Each row of a before or after table is a point. The points were changed in one or more steps. Then noise was added and the rows were shuffled. The steps act on columns, c1 being the first. What was done? A step turns or swaps two columns, mirrors them in a line or flattens them onto one, adds a multiple of one to another, or multiplies or shifts one. Angles are multiples of 10 degrees, from the lower column toward the higher: turns from -170 to 170, lines from 10 to 170 but not 90. Use the fewest steps. Two steps may share a column if one is a turn and the other turns, adds or multiplies; they go together, in the order done. Otherwise the lowest column goes first.

Before (11 x 2):
-40 9
-14 -62
-37 -38
-30 22
62 -5
17 -26
7 5
-14 13
35 -31
-13 -53
-14 -33
After (11 x 2):
54 -5
-2 -3
29 -12
-26 -23
-22 -15
-27 6
6 -15
-19 -24
-51 4
-37 6
-45 -18
Steps: shift c1 by -10; multiply c2 by 0.4

Before (14 x 4):
11 -12 17 26
-57 29 -11 -18
19 17 27 3
-43 14 -5 -30
27 -16 57 -40
-35 46 6 -39
-17 34 -13 17
-33 40 27 8
-11 -11 49 -32
-32 -32 5 17
-38 -21 38 38
-33 -10 4 39
-8 -35 17 -3
23 -1 37 -8
After (14 x 4):
-1 -14 72 -30
-53 31 -23 18
-50 12 -6 3
-16 -30 -8 34
-52 50 8 -3
15 15 30 4
-4 31 -21 12
25 -15 10 17
-29 -10 55 -4
0 -9 -17 52
-6 -35 12 9
14 -6 44 -4
-16 37 19 31
-4 -19 18 61
Steps: turn c1 and c4 by -40 degrees; turn c3 and c4 by 20 degrees

Before (13 x 9):
9 -11 -8 -6 1 19 18 -6 -14
-38 -6 -3 11 -22 -13 16 20 6
4 -11 21 -3 7 -11 17 12 -3
11 -3 -11 -15 -11 -18 11 -20 2
-23 95 12 27 -10 -8 15 -31 25
-10 1 -15 7 -14 -12 10 16 6
3 -12 58 16 -12 -17 1 -24 5
16 -3 -16 11 -15 7 -35 9 -15
16 -5 2 19 -20 -8 26 -5 -9
3 -8 -1 -2 -21 -6 26 8 57
1 -4 -7 17 12 -19 21 -3 5
-68 13 -9 40 40 12 17 18 10
14 -8 0 -6 -9 -14 17 18 -9
After (13 x 9):
16 -5 13 5 -9 19 -38 24 8
17 -8 -7 8 12 9 7 -15 -15
17 11 33 23 36 -23 -67 7 9
14 93 27 -3 -25 -2 -22 -23 22
11 1 -3 17 -10 11 -8 18 1
-3 -8 35 -49 -28 -5 4 -10 9
15 -9 -2 -1 -12 8 12 26 -7
29 -6 23 2 -19 9 16 -5 -8
14 -10 3 -20 2 -13 5 16 -8
19 -1 13 9 -13 -15 -1 7 2
-38 -3 4 21 6 22 16 3 -16
10 -7 -16 6 -27 0 12 -9 2
24 -5 -2 4 -15 20 3 9 57
Steps: swap c1 and c7; turn c3 and c4 by -70 degrees; turn c6 and c8 by -30 degrees; turn c5 and c6 by -60 degrees
